Every row gives one point. The window is the flat piece filled in between its corners: a triangle in 3 columns, a solid with four corners in 4, and so on. A path goes straight from each point to the next, and from the last back to the first. After which points does the path pass through the window?

Window (3 x 3):
[[ 18   6  31]
 [-31 -25   7]
 [ 15  23 -16]]
Path:
(1): [-60  -6  14]
(2): [-1 18 12]
(3): [41 -5  0]
(4): [ 25 -27  34]
(5): [-51 -18  13]
(6): [ 6 45  8]
(7): [ 14 -26   3]
(8): [ 13 -37  19]
Through the window after points: 2, 6

Window, 4 rows:
[[-17 -16  60  -3]
 [ 15 -22  52  -4]
 [ 13   1 -37  -6]
 [ -3  25  16  30]]
Path:
(1): [-15   2  57 -18]
(2): [  9  24 -36  -8]
(3): [  2  -2 -34  12]
(4): [-11  -4  22  28]
(5): [-4 55  8 -2]
(6): [ 14 -16  51 -14]
(7): [  8 -31  34  37]
(8): [-14 -30  40  -3]
(9): [  2  -6  58 -16]
(10): [18 34  1 -4]
(11): [-17 -34  -1  16]
(12): [  0 -35  45  23]
Through the window after points: 6, 10, 12

Window:
[[ 35  -9  47 -38  10   5 -23  -8]
 [ 10  44   0  12  36   3  36   6]
 [ 60  -4  10 -13  14 -15 -28 -20]
 [ 43  19   6  -3  29  23 -37  12]
 [-19   8 -12  29  -9   9  48  21]
 [-13  38 -20   1  -8 -14  47  46]
 [  9 -13  24 -13  28 -23 -35  -1]
 [ -7  45  13  30 -14 -11  23  19]]
Path:
(1): [ 29   5  17  -2  24  -3 -15  20]
(2): [ 25 -11   9   8  28   3  17  31]
(3): [ 3 18 -4  0  3 -1 12  0]
(4): [ -7   4 -10 -22  -9  15 -19 -19]
(5): [ 26   3  25   4  17 -16   2  29]
(6): [  9  20  25  19  11 -16  17  25]
(7): [ -6  46  -7  12 -12   1  10   3]
(8): [  8  33  -5 -13  11  26 -31 -15]
(9): [ 43  -7  41  -2  17 -25  19  20]
(10): [ 47 -19   4  10  22 -22 -11  44]
(11): [  2  21  18 -13  -4  15 -18  -8]
(12): [  6  20  -4 -13  19   9 -38 -17]
Through the window after points: 6, 8, 12

Window (9 x 9):
[[ 19 -27  -2  13  18  13  -5  -3   6]
 [-31 -25 -14 -22  15 -16  -9  18  -4]
 [ -8   6  12   0 -19   7 -19 -10 -18]
 [ -4  11 -31 -19   1   2 -16 -16  -5]
 [ -2  16  21  -3 -13  -2  26  17  12]
 [-18  -5 -29  36  60  11  30 -19 -32]
 [ -4 -14  29 -25 -22  -6  22  -2  10]
 [-22   0 -20   2 -16  -1   3  -8   9]
 [ 14  -1 -28  -9 -29 -26  -1   0   0]]
Path:
(1): [ -1   7   6 -11   4 -15  -7 -16  17]
(2): [-18  -4  -9   5  11 -44  -4  -2  22]
(3): [ 13 -12 -24  -8  -5  32   9  -4  -9]
(4): [  3  -1 -19  -1 -13  13   9  10 -18]
(5): [ -4  -4  10   1  -6 -17 -19 -21   4]
(6): [  7   8  -1   4   7 -13  -3 -21   4]
(7): [ -4 -20  -7   1 -13  20   8   9  -7]
(8): [ -6  -4   0  -7 -14  11   2  -4  -9]
(9): [-15   6  11   2 -14 -16 -13 -11   1]
(10): [  0 -21   9  20  36 -10  -1 -10  12]
(11): [  6  -8 -29   5   5  27  13  -2 -21]
(12): [  2 -17 -14  -5  -8  18   6  11 -15]
(13): [ -2  -4  11   9  13 -12 -18 -21  13]
(14): [-16 -13   6 -20   6 -29  -4   5  11]
(15): [-10 -17 -34  -1  -2  28   9   7 -25]
(16): [-10   6  -4  -2 -14   8  22  19  -5]
Through the window after points: 4, 8, 10, 12, 14, 16

Window:
[[-20  13 -39   2  26  28  22   3 -17 -17   4]
 [ -5  14  29  46 -14   1  -1  13   4 -23 -17]
 [ 10 -16 -32   8  25 -16 -28   0  -6  -6  -2]
 [  1 -12  10  35   4 -24  10 -19  41  17   1]
 [ -9  16  49  56 -11 -24   5  -9  10  -3  31]
 [ 12   0  -4 -28 -14  34  -8 -18 -25  11  -3]
 [  3  -8 -34 -33  19   1  17  27 -15  12   0]
 [-34 -49   6   2  33 -36 -43 -36  23  60 -27]
 [-28 -28   4 -13  12  24  25 -28 -19 -38  -1]
 [-36  -1   2   1  -9   1 -18   5  36 -17   0]
 [  6   6 -17  37 -25 -24  25  -6 -29   3  12]]
Path:
(1): [ -7   3   3 -11  12 -26  -7 -24  -3 -16 -17]
(2): [-16 -23 -13  54   9   8  13  22  14  17  24]
(3): [-27 -34  17  35   2  -1 -37  27   7  31  27]
(4): [ -2  -3 -14   7  15 -27  -7 -24  13  17 -22]
(5): [ -7  11  17  -5  21 -25 -10 -29  21   2 -24]
(6): [ -4 -25  -1  32  -6  14   6  13  14   7  14]
(7): [ -3 -58 -17  20 -10  12 -14 -16   4  -1   5]
(8): [-13  10   5  -2  24  -6  16 -15 -16  -3  -9]
Through the window after points: none

Window (12 x 12):
[[ 12   4 -38 -33  12   4 -45  -7 -22 -11  29  18]
 [ -7 -19  13 -26 -17  15  -1 -18  50 -43 -14  11]
 [-44  34 -17 -48  37  13 -59  19   6 -18 -11  16]
 [ 26 -15  11  16 -11  26   1   3  16 -28 -15 -32]
 [-13 -15   8  44   0  13  -3   0  11 -48  -6   4]
 [  5  -6   3  23 -32 -16  -9   5   6 -36 -31  -9]
 [-16 -16  -1 -35  26 -12 -46  10 -13   6  17   9]
 [ 11  -7   5  10  -2   2 -20  17  60 -34  -9  13]
 [ 12  42  -2  27  23 -28  13 -26 -36  17   1 -21]
 [ 20  12   9  41 -27   6  27   8 -34  15   9   2]
 [ 28   9 -19  12   9 -25  51  10 -44   1  11 -18]
 [ -5 -24 -39 -15  20  16 -40   3  -8  12 -14  31]]
Path:
(1): [  4   2 -35  29 -21   1  13  -3  27   8   8 -23]
(2): [-39  13 -37  -3  18 -14 -27   9  38 -11  11   5]
(3): [  5  15  22 -41  15  33 -37   8 -26 -28 -30   7]
(4): [ 26  15  31  19   6 -16   5 -10 -13 -26 -21  40]
(5): [ -2  -3 -26   5  -9  12  -7   4   1 -13   3 -16]
(6): [-10 -19 -31  19  -5 -10  -7  15  26  -4  18 -19]
(7): [ 15   4   1   2   1   0  -6  -1 -11 -19 -21   8]
(8): [ 13   8   9   7   6   3  -1  -4  -4 -25 -15   0]
Through the window after points: 2, 6

Window (14 x 14):
[[  3   2  17  -2 -11 -16  12 -10   8 -16 -11 -21  -9  -6]
 [-12  -4  15   3  23  20   6   7   6  -4   4 -13   7  -7]
 [  7  -3  -1   7  16   2   0 -11  -9  -7 -34 -10 -11  16]
 [ 10 -14   0  11  15 -20   4   1  -6  -3  -1  -1  30 -15]
 [-14  -2  19 -32  24  14 -27 -19  15  -2  11  -5  -3  10]
 [ 15   9   9  21  12   7 -19   7   4   0 -16  -7  -5   3]
 [-14  16  -8   2  25   0   8  17  20   9   9 -22 -12 -11]
 [  3  17   5   0  16   7  15  12  19  11   3  11  -9 -12]
 [-28   0   9 -23   9  13  -9   9 -10  29 -21 -21   6 -19]
 [-16   5  -7  24   0   4   5 -15  17  -3   5  -6   6  11]
 [ 19  18   5   3   7   2   6  -9 -13  -1  -3 -16  -3   0]
 [ -2  17  20 -60  18  12 -38  -5  -9 -44  -5   9  12   6]
 [  9  -4   0  -2 -19  -2  14   9   2   0  -1 -19 -25  12]
 [ -4  -4 -16   7   9  13   0 -10   8 -11  -5 -14 -10 -30]]
Path:
(1): [-22   9  10  25   0   2  10  11 -15  16  -7   1 -22 -20]
(2): [ -3  -2  -1   9   9 -11  -1  11 -29 -10   8   0 -21  -1]
(3): [  6   4   1 -12  -5  18   9  -9  39   5 -12 -22  -1  -6]
(4): [  8   5  -3  -5  15   1   1 -15  10  -3 -15 -12   5   3]
(5): [ -6  -2  -1  13   7   9   0   1 -10  -9 -10 -10 -17  -9]
(6): [ -6   2  15  -2   9  -8  -3  -7 -15 -12   9  16 -10 -14]
(7): [  8   9  -1 -13   5  12  -2   5  21   5 -11 -38  11   7]
(8): [ 10  -2   2  -9  20   0  -3  -3  11  -7  -4 -12  15   0]
Through the window after points: 2, 4, 8

Window, 14 rows:
[[ -8  -7 -10   7 -18  30  -4  -3 -23 -30  -6  -3 -25 -24]
 [ 14   7   4 -24  -7  38 -28  -4  23 -27  -5  -6   9 -20]
 [ 21  23 -47 -21  40  15  -8  -7 -36  -2  12 -27  16   6]
 [ 22 -15  34 -38  -9  10 -12  37 -21   3  -6   0 -42 -16]
 [  5  11 -18   1  18   8   3  28  -2   2  18  -3  19 -41]
 [ 31  -2 -14   0  50  34 -10 -10 -10 -30 -12 -23  12   5]
 [  6  -9  -8  -2 -25  -6   7  -1  33 -58   0  -1  20   4]
 [  0   9  16  21 -30   1 -11  -8  44  14   5  19  21   8]
 [-20   7   5 -11   1  -2  -4   0  32  12 -19   1 -28   7]
 [ 21 -30 -40 -23  -1   7   6  20  14 -15  11  25 -27  38]
 [-36  11   6   7  19 -18 -11 -38  13  24  23  17  -2 -35]
 [ 15 -39 -32   2  25 -29   1 -18  41  19  20 -31 -15  -3]
 [ 17   3   9 -40  -4  40  13  23 -12   4  -9   2  46 -21]
 [ 60  28 -42   7   3  28  43 -24  30 -17  33  15  17  30]]
Path:
(1): [ 43   1  -1 -10   4  24 -14   9  -3  -2 -54   2  13 -35]
(2): [-20   8  -1 -27  -5  17  12   8  -2 -12  56  10   1  20]
(3): [-13  13  24   2   5   9   5  -2  21   4  25 -24  -9  12]
(4): [ 36 -16 -11 -14 -22   9 -21  10   6  -4 -23  35   7 -21]
(5): [ 14  -8 -25 -16   6  -1 -20  -2  11 -10 -26  17  14 -42]
(6): [ 7 10 -5 -4  4 15  9  8  7 -1 17 -8  7  3]
(7): [-15  -3  37   6  14  23 -13  23  21   1  37 -14 -10   7]
(8): [ 15  -8 -27 -25  -8  -2  -6  -8  -3 -10 -28   0   9 -28]
(9): [ 34  -3 -40  -2   2 -13  15 -23  37 -34 -40  22   9 -11]
(10): [ -2 -13   6 -11  -1  14 -12   8  12  -5  32 -26   2  -1]
(11): [-14   6 -10  -2   4  16   1  -4  24   0  30 -27  14   9]
(12): [ 22   1 -30   5  14  -3   1  -5  10  -6  -4  12  16 -20]
(13): [ 23  -5 -21  -8  -8  -4  -5  -8   7 -11  -3   7   6 -15]
(14): [-3 -1 -8 -6  0 12  9  8 21 -2 19 -3 -7  8]
(15): [  0   1  -3   7  13  41  -4   7  28  16  49 -36  10   6]
(16): [ 20   4 -16 -14  14   9   2  -3  -4  -4  -9   5   5  -7]
Through the window after points: 3, 5, 9

Window (14 x 14):
[[-10 -17  14 -39   6 -34  14  31 -13   0 -39   2  -3   5]
 [-18   7 -11 -14   5 -12 -10 -24 -32  12 -23  21  30  -8]
 [  9  21   1 -11  24   1  15   8  16 -13 -31   3  -3  32]
 [ -1   4  12  -1  41  10   7  -3  35 -36   5  -5   5   7]
 [-17  16   0 -47   1  -4 -14   1   0   0 -27  22 -35   2]
 [ 16  43  21  -6  10  28 -22  -3 -21  -5  -8 -11 -17  -2]
 [ -1   0 -22  10  -2   1 -24  16 -31   9 -17   5 -36 -16]
 [ 25 -13   4 -22 -29   4  24  40   4  -2 -14   6  -5 -16]
 [-19  17 -26 -41   5   2  14  10 -25  -5  20  -3  11 -22]
 [  5 -25  13 -20   6 -17  14   1 -24  40  10 -20 -34   3]
 [-18  -6 -12  -7 -16  18   2 -11 -18 -24 -31   7 -10  -6]
 [ 40   6  36   2  14   6   4  17  -7 -17  22   0 -45  23]
 [ -8   6   3  -6   2 -17 -16 -35   8 -25  29 -27 -21  12]
 [-27   1 -16 -34  -5  15 -30  -5   2 -29  10  -3   6  15]]
Path:
(1): [-28  10  31 -11  -6  19  27  40 -12   9  10   5 -20 -21]
(2): [  9   0 -16 -23   7 -10 -10 -10 -16   1 -23   4  -5   7]
(3): [ 15 -10   3 -27   5  -7   3   0 -15  -6 -20  -3 -11  -5]
(4): [-26  30   0   7   4  12   8  14   4   0  18   2 -17   3]
(5): [-16  15   8   0  -5   1  -5   8  -9  -4  -8   6  -8   1]
(6): [  9 -21 -39 -60  11  -2  -1  -8 -15  -6 -19  -9 -15 -13]
(7): [ 11 -12  -3 -32  28 -19  14  -8 -17 -13 -22 -15 -17   2]
(8): [-10  14  14 -13   0   5  -5   8  -2  -1  -8   8   4   5]
(9): [-40   6   8  15   2   3   7   7  12   6   6   2  -2   0]
(10): [ 23   0  -8 -31  16  -3  -8 -11 -17 -20 -17   2  -1  -2]
(11): [ 38   6 -35 -36  10  -9  -2 -22  -5 -19 -17  32  -1  -1]
(12): [ -8   5  19  -6  11   5   0  10  -4 -10   5  -8 -11   6]
(13): [-14   1  20 -20  -3 -13   6  17 -12   0 -15   2  -6   9]
(14): [  9 -13 -26 -36  14  -5   0   9   1 -19 -17  -1  -4 -10]
(15): [  3  -4  -1 -22  15  -5  -5  -4 -19 -10 -21  -2 -15 -13]
(16): [-12   7   5 -22  -7   0   0  10   1   1  13   8  -8  11]
Through the window after points: 9, 11, 13

Window, 14 rows:
[[-13 -12  -6   2  26 -34 -21 -33  28  -9  12  10  34  30]
 [ 23  -6 -21   9  30  -5 -25 -34  12  -1  20   1  20 -60]
 [ 16  19 -14   0  13 -30  14  -3 -16 -13 -35 -16 -17  36]
 [ 24  11  15   7 -21  29   6   2 -23  -2  13   0  18   6]
 [-14 -20 -31   1   2 -15 -22   3 -18 -19  -8  20   8   6]
 [-11  20   0 -23  32 -20  23 -18  12 -26 -21 -42   4 -32]
 [  9  12 -19 -14   5 -32 -28 -26   4  12   5 -32   4 -15]
 [  0  14  13 -10  36   7  11 -30 -36   4   5   9   4 -20]
 [ 24   1  11  -6  19   0  -7  16  -3 -11  41   4  -7 -28]
 [  1 -18 -10  -8   5 -57   7 -39 -11  -5 -22   9   7  18]
 [-30 -23  11  -1  20   4  -5   1 -10   9 -38   2 -24 -21]
 [ -2  -1  -2  -3 -22   3 -32 -49 -10 -19 -21  -5 -17 -10]
 [  8  -9 -29 -10  29   7  37  31   8  -5  40   8 -16  -5]
 [ 35  11  -9 -39  13  -7  -7 -21  19 -10  13   5  16 -12]]
Path:
(1): [  3  33  -7  -7 -13 -32  27   0  10  -1 -16  13 -39 -14]
(2): [  9 -32  -6 -19  40  15 -20  -6 -11  -9  22 -12  30   5]
(3): [  4 -27 -24  -2  17 -24   5  -8  -5 -17 -20 -30  -2   4]
(4): [-15  53  12 -18   9  -2  -8 -11  -5 -12   3  35   9 -19]
(5): [-16  34 -22   0   7 -16  19 -11  10  15  26   4   8 -17]
(6): [ 34 -36  26 -21  27  -4 -26 -25 -20 -30 -35 -16  -7  -1]
(7): [ 30 -18   6 -12  21 -12  -8 -27 -24  -9 -15  -2   8  11]
(8): [-44  31 -36   5  -2 -22   9  -4  25  -2   0  -6   0 -28]
(9): [-12  24   0  -4   6  -4  -9 -17   2   0  -2  15  -6 -24]
(10): [ 24 -20  -8  -8  26 -14   6 -13  -3  -6   5 -16   8   1]
(11): [ 15 -21  -1   1  26   0  -1 -23  -7  -3  12  -2  11  -8]
(12): [ -6  25 -21 -15  -8 -26 -12   5  -5  -5  -6  18 -14   0]
Through the window after points: 3

Window (14 x 14):
[[ 28  26  20  -5  13  -8 -11 -10 -29 -11 -24   7  33  27]
 [-31 -15  -8  22 -23 -29   5   1   0  11 -31  -2  -6  17]
 [-10 -13  16  17 -16  27 -19  -3 -10   8  -2 -28 -16  -4]
 [-36   3  17  -4  34   9 -38  17  15   5  -6 -11  10   9]
 [  5  12  13   5 -16  15   0  21  27   4  10  -4  17  19]
 [-20 -10  12   6   4 -20  38   2   1 -16  -9  15  23   2]
 [  7  -1   6   3  -8  -9 -23 -10   5 -32  19 -43 -16   5]
 [ 21  -8  -1  10  17  12   7  14 -17 -25   9  13 -25  15]
 [ -3  -2 -14   4  24   7 -36  12 -18  41  -8  12  42 -15]
 [  6 -27  31  16  -6 -46 -18   8  15  14 -11  19 -27 -29]
 [-45 -21 -18  60   8   5   2   1   2   8 -25  18   1   0]
 [-29 -12   2   4  -1  16   6  -5  38  -1 -18 -19 -13 -15]
 [ 12 -42  -3   2 -11  -1   7   6  18 -29   5 -22  27  13]
 [ -5 -28   8 -11  31 -17   5 -32   8  -2   5   7  29   9]]
Path:
(1): [-12  -7  15  22   7   3  -1   9   5   5  -1 -11   4   5]
(2): [ 23 -13  13  26  21   3  17   4  -3  18   2 -18 -18   6]
(3): [-25 -10  -3   6  -2   5 -17   2  -2 -16  -8  11   9   3]
(4): [-28   5   7  -8 -27  16 -10 -17  10 -30   1  14  -2 -18]
(5): [  2 -18  -1  14  19  -1  -1  11  12  10  -9 -20   2   7]
(6): [ -8  -3  28  29  22 -12  -4   8   1  18   5 -47 -20  23]
(7): [  0 -11  -6 -18 -14   8 -13  -5   8 -22  -7  14  15 -14]
(8): [ -1 -15   3   5  -3 -12 -15  -3   5  -9  -5   9  -7  -2]
(9): [  7   3  38  34  16 -18   9  18  -6  11  -5 -31   0   3]
(10): [ 14  -1   6  20  20   4   5   5  15  15   5 -36  13  -5]
(11): [-27 -12  -5  -2 -12   8 -15  -1 -11 -26 -13  18  -4  18]
(12): [-29   4   1  -6 -24  18 -14   7   2 -22   0  17   1   4]
(13): [ 13 -11  10  31  15  -8   4  11  12  26 -11 -27   7   5]
(14): [  4 -15   4  31  42   9   7   8  16  17  -4  -1  -3   2]
(15): [-26  -8   7   4 -16 -18 -23   2  -9  -7  -9  12  16   2]
(16): [ -8  -7  -5   2 -12  10 -18   1  13  -4  -8   4   6   6]
Through the window after points: 2, 4, 8, 16

Window (14 x 14):
[[ 11 -10  -2  10  -6  -2  -4 -29   0  -4   2  -1  36  21]
 [  0  -9  -6  25  23 -13 -12  -2   0 -17   0 -48 -11  -7]
 [  9  -5 -30  15  -4  34   7  18 -13 -18  18   1  24   8]
 [-20   0  44 -11   4  23 -33  -7  21 -32 -17   5  -8  -9]
 [-10  -9 -28  18  -2 -16   9   4  11  15  18  17   8  -6]
 [  2 -35 -29  -3   1 -32  -9 -26  28 -45 -37 -15 -18  44]
 [ 24  -2  17  16  12   5  26  19 -36   5 -37  10   8 -48]
 [ 30  12   3   3 -47 -11   5  13 -21   1 -12   9   4  24]
 [ 30 -29  -4  13 -11  -4  -6   6  26  15  -6  -8   2  13]
 [ -6 -11 -30   6  49 -11   9  -8 -22  27 -13 -12 -26  -3]
 [-11  36  19 -18  13  40  22 -11   1 -34 -11 -17   2 -21]
 [-27   8  12  34  25  -1 -28 -13  43  -2 -43   8 -35   2]
 [ 11 -19 -20  11  23  -6  23   1   1 -28  41 -15   8  47]
 [-10   1  22   2   8  17  13  40  -7  15   5  -8  48   2]]
Path:
(1): [ 19   8  -7   8  21 -10 -14   7  14   1  10  11  27  15]
(2): [-14 -14   2   6 -15  17  16   1  -1 -13  -7 -20  -9  11]
(3): [-25 -21   2  22  -8  15  23   1 -35   7  10 -27  -6   4]
(4): [ 13   2 -12   4  25  -9  -3  -1  11 -10  -7  -6  -2   7]
(5): [ 17  -2  -3  -6   6  -9  -5  -6   5 -27  -7   0  11  28]
(6): [-16 -17  -1  38 -23   8  16   9 -11  17   5 -21 -22 -11]
(7): [-23 -39  -5  29   5   5  18  -3 -12  -9 -38 -15 -10  23]
(8): [ 40  12 -13  -4  -8   6 -13  12  18  -1  28   2  19  -3]
(9): [  0   7 -35   0  12 -24 -19  12  21 -11 -21  36  17 -11]
(10): [ -3 -23  24  23  14  24  23 -11  -3   1  17 -46  -9  19]
(11): [-60 -11  12  -8   8  57  12 -38  -1   8 -17 -32  -5 -22]
(12): [ 20   0 -10  12  16  -6  -1  11   6 -27   0   0   7   9]
Through the window after points: 3, 5, 7

Window, 14 rows:
[[-20 -16  29 -14 -19 -20  10   6   9  -6  -2 -31   5   5]
 [ 31  13  11  -3  12  11  -1 -32 -12   0 -13 -20  11 -29]
 [  2  12 -24 -26  15   9  15 -31  34  19   0 -41  12   6]
 [ 17  13  11 -34  -8 -20 -25  -9   0 -13   7  -6   4   3]
 [  8  31   4   7 -11 -30 -15   7  28  12   3  24 -49  -3]
 [ -7 -28 -10   3   2  -1 -23 -10  19  11   9 -10 -19 -13]
 [-10  -4  12 -23  18  20 -12  11 -21  26   4  -8  12  -2]
 [  2   1 -12   6 -16   5 -10 -57  -5  17 -32  14   8 -15]
 [-29 -13   7  24  11 -46 -15 -26 -16  20  11  29   9 -13]
 [-60  -3   1  11  30  19  21 -30 -10 -29  49  47   9  -2]
 [  4   2  -7   8   9  18 -20   4  16  12  -4  -4  23  -4]
 [ 10  33 -42  15 -56  36  -9  36 -40  39  17 -15  12   3]
 [ 19 -21   8 -17  28   6  26  -2   0   5   6 -13  13  20]
 [-13 -15   5 -42   6 -28   3  35  -7 -21 -12 -29   9  -2]]
Path:
(1): [ 22   7   9 -22   3   3  12 -16  15   2  18   5  18 -31]
(2): [ -3 -18  -8 -20  -5  16  23  21  12  23  11  26  18 -36]
(3): [-13   6   2  -2  14  -8 -20 -24 -21 -18  -6 -37  10  27]
(4): [  5  15   7   3  16  -3 -11 -24  -6 -12   6 -23 -16   8]
(5): [  5  -6  -2  -7  -9  -3   1  -1   8  26  -9  23  21 -37]
(6): [ -8   2  -3 -15  -6   6  -2  -7   9  12  14   9  17 -13]
(7): [ -6  -5  -2   2   9   0  -6 -10 -15   0  -2 -19   7   7]
(8): [-10  10  -7   9  -3   8  -5   0 -19  14   7 -13   2   1]
(9): [ 33  -8  -3 -17 -27 -15  -7 -10  14  12  -4  24  30 -33]
(10): [-11   2  -1 -29 -23  -1   8  -1  10  10  22   7  17 -40]
(11): [ -9  -7   6  10  30  -8 -22   1 -15  -5 -22 -26  -5  30]
(12): [-12  -2   5  -3   3   5  -8 -11 -23  -3 -23 -22 -11  19]
(13): [ 15   0 -21 -21 -10  -7  10  -2  22  19  18   7  33 -31]
(14): [  7  20 -16 -11  -4  10   4  10  20  26   8  25   4 -36]
(15): [ -8  -3  -2  11  -1  -8 -16 -19 -21  -2   5 -10  -9  22]
(16): [ -7   5 -13   7  11   5 -16 -13 -10  11 -26 -36  -3  13]
Through the window after points: 4, 8, 12, 16
